Every row gives one point. To make a cloud, some directions were put in groups of two or more. Within a group, all points are equally far from the middle, so they leave a hole (a ring in 2 directions, a hollow ball in 3). The other directions are filled evenly. Then the cloud was stretched, turned, moved and blurred a little. How many holes are there, and how many directions does each take, smallest first?

Cloud (19 x 3):
[[ 24 -19  65]
 [-22  13  40]
 [-18 -34  40]
 [ 10 -47  33]
 [  8  -4  64]
 [-17 -40  15]
 [ 37 -30  21]
 [-24 -20  44]
 [-28  37 -42]
 [-26  40  -3]
 [-23 -19 -32]
 [ 42 -18  34]
 [ 32  20  23]
 [-10 -20 -34]
 [  0 -43   6]
 [  3  44  -6]
 [-36 -14 -23]
 [-13  19  42]
 [-10  33  26]]
Holes: 1 (3)

Cloud, 28 rows:
[[  0  27 -21  40]
 [ -4  30 -35   2]
 [ 13 -19 -22 -21]
 [  6  25  -1 -26]
 [-17 -25  22  52]
 [ 29  29 -26 -69]
 [ 35 -12  17 -40]
 [ -5  44 -16 -63]
 [-42  18 -26   8]
 [  5 -43  12 -33]
 [ -9  41   6 -38]
 [  4  50 -12 -29]
 [-43 -25  35  44]
 [ 51 -45   6 -33]
 [  9 -46  58  15]
 [  6 -60  55  45]
 [ 32 -11  10   1]
 [  2 -45 -24 -19]
 [ 25   6 -18 -31]
 [ 20 -40  65 -46]
 [ 18 -36   2  16]
 [-31 -13 -25  10]
 [  4   1  -6  37]
 [  2 -12  47 -51]
 [ 30   6  -5 -12]
 [-34 -16  27  26]
 [  7  -2  57   6]
 [ -9  22  13  19]]
Holes: 0

Cloud:
[[ -7  27  -1  42  59   8]
 [ 12   6  40  -1  44  24]
 [ -7 -37  39  33  30   4]
 [-20 -19  16 -15  65 -42]
 [ -4  -8 -10   5 -22 -46]
 [-23 -51  44  26  30  30]
 [ -6 -21  39 -11  20  40]
 [  7 -30  25 -33  33 -24]
 [ -3  -3 -11  21  15  39]
 [-38 -49  21 -11  -6  32]
 [ 23   4  12  40 -20  35]
 [ 14  -6   6  28  63  52]
 [-46 -16   6  19  62  57]
 [ -6  10 -43  31   7   2]
 [-35  -8 -32  66   0  16]
 [ 41   2 -57  35  26 -14]
 [ 41 -21  52 -24  23 -21]
 [ 41  21  29  -9  52  -6]
 [ 39  39 -73  36  29   9]
 [ 25 -10  -3   9  35 -15]
 [-13 -25  20  -3  73 -36]
 [-23  -8  58  -3  22  14]
 [ 17 -16  -6 -15   3 -46]
 [  2  -5  20  35  46   1]
 [ 24  -5  40  19  19  52]
 [-29 -34 -45  -4   4 -18]
 [ 29  10  -9   6   6  28]
 [ 24   0 -29  -4  71  20]
 [-22   4 -17  38  44  -1]
 [-16  -8  -3  42  -9 -30]
 [ -7  23   9 -41 -22   8]
 [-52 -26 -26   3 -18  17]
 [-16 -10   6 -27   0 -44]
 [ 46  13 -75  31  40 -17]
 [ 26  50 -13  31  20 -22]
 [ 37 -28  22  14  34  12]
 [  5  -3  14  31  24  68]
 [ 15  27 -23  53 -13  -5]
 [ 35  -3  61   0  16 -12]
 [ 23  24 -40  24   3  35]
 [  1  24   9  13 -41  42]
 [-36   4 -13  46 -26 -10]
 [ 39   3  41 -44   1 -41]
 [ 12  -6  68  35   9  53]
 [-22   4 -53  56  38 -29]
 [ 23  15 -17  15 -37  19]
 [ 14 -16  24  50  47  54]
 [ -9  -6  40 -37  -9  29]
 [ 17  35 -11  15  27  34]]
Holes: 0

Cloud:
[[ 34   8 -35  36  -3 -18   3  18]
 [-16  28 -13  14  37  27  61  -3]
 [  0  45 -36 -51 -13  24  16  -4]
 [-51   4   2 -30 -23 -27  27   9]
 [ -8 -49 -27  13  17  11  28 -21]
 [-24  18 -26  79  24  -5 -38  46]
 [-45 -16  19 -12  43  -6  38  35]
 [-30  40   3   5  30 -13 -10  35]
 [  6  48  -5  33 -12  17 -67  21]
 [-19  -4 -25  35 -57   0 -12  40]
 [-57   9  -8  62 -43  -6  14  -5]
 [-39  19 -29  24  27  -9 -45  12]
 [ -7  -6 -26  47  33 -28 -28 -23]
 [  3  33   6  13  18 -28  41  29]
 [  4 -10 -10 -21  37 -22 -47 -33]
 [-32   2  22   9   6  30 -12  66]
 [ 48  13   5 -26  22  41 -20  33]
 [-19  50  18  19  -3 -37 -27  -8]
 [-24  19 -12  11 -46  31 -64  12]
 [  6  -6 -12  35  12  74  36 -13]
 [-40 -40 -28   1  32  17  41  -1]
 [-42 -27  -9  -6  42  13  52  18]
 [-24  -2 -48  37 -27  64  34  32]
 [-56   8 -15  35 -52  29   1  19]
 [-34 -34  -7  40  -8 -37 -12  -8]
 [-48  12   6  60 -15 -23  50  16]
 [-45   0 -27  -4 -11 -43  48  27]
 [ 28 -13  -8  15  35 -40  -7 -21]
 [  4  23 -38  67 -12 -21   1  18]
 [-32 -22 -41  59 -26  -5  -9  63]
 [-17  18 -60 -27  -4  25  -9   0]
 [ 19  10   1  35  36 -19  22 -16]
 [  3  28 -38   2  11  12 -60 -18]
 [ -3  23 -18 -26  40  18  -3  31]
 [-76   2   6  59  -9  10   7  30]
 [-42   2   9  24   7 -67  -4  25]
 [ 30 -18   4  48 -18   8 -13   5]
 [-45 -19 -38  24 -11  18  14 -33]
 [-27  -6  38  -4  21 -60  29  43]
 [  3  42 -25  56 -51  20  28  43]
 [  4 -10 -44  79 -13  41 -30   5]
 [-11  11  -8  35  33   1 -34 -44]
 [ -1  -3  10  41  60  47  29 -16]
 [ -1   4   5  24  14 -24 -39 -42]
 [-12 -56 -30  40  28  32   8 -13]
 [-18 -14   4 -12  68  -1  44  25]
 [ 29  30  -3  15   8  -6  16 -44]
 [-13  23 -64  23  25  61  -4   1]
 [-37 -30   3  65  38 -45 -17   6]
 [ 23   9   9 -27  28  18   8 -44]
 [  1 -17 -26   0   8  65 -22  14]
 [ 22  29  28 -22  29  -1  20 -19]
 [-35  15 -43 -20   9  12 -12  38]
 [-32  -1  -9  29 -24  34 -47 -22]
 [-25 -16  39  36  45 -47  -6  28]
 [ 16   6 -28  62  -6  74  44  17]
 [-50  10  -5   7 -33  44   0  26]
 [ 23  23  19   3  17  60   0  41]
 [  7 -20  20  11  75  11  26   1]
 [ 13  27  -2  30  42   2  39  -6]
 [  7   3  24  44  36  29  12  82]
 [  3   2  24 -19  24  32 -36 -34]
 [ 45  -2  -5  27  43  14   9  55]
 [ -8  30 -60  25 -12  31  56  23]
 [ -7 -15 -14   8 -13 -60  39   1]
 [ 12   8  -3  -8  52  16  -9  65]
 [ 21  20 -35  -7  28  21   1 -37]
 [ 35  11 -33  19  -7  58 -47 -12]
 [ -4 -11 -48  11  -9 -37  39  -5]
 [ 37  30 -34   6 -16   2  29   7]
 [-20  -1 -39   8  45  24 -34  38]
 [-13  -7  -6   4 -14  22  61  -6]
 [-11   1  20 -51  20 -28  46  23]
 [-27  27  14 -14   2   5 -50 -42]
 [  6  -1 -34  12  44  20  30 -30]
 [-51  -5  12  66  11 -31  52  35]
 [ 33  -6  -2  -9  55 -23  27   9]
 [-15  15  11  -9  -2  56 -42  23]
 [ 38   3 -34 -22  27   2 -39 -15]
 [-52 -12 -20 -14 -21 -49  19  10]
 [  3  24  51   4  24  30 -10  -1]
 [-12 -12  38 -16  42  -5 -40  -3]
 [-63 -18  12  15  54 -16   2  32]
 [ 15  50   3  12 -21  -2  16  57]
 [-56 -30 -49  42   5 -41  13   1]]
Holes: 2 (2, 4)
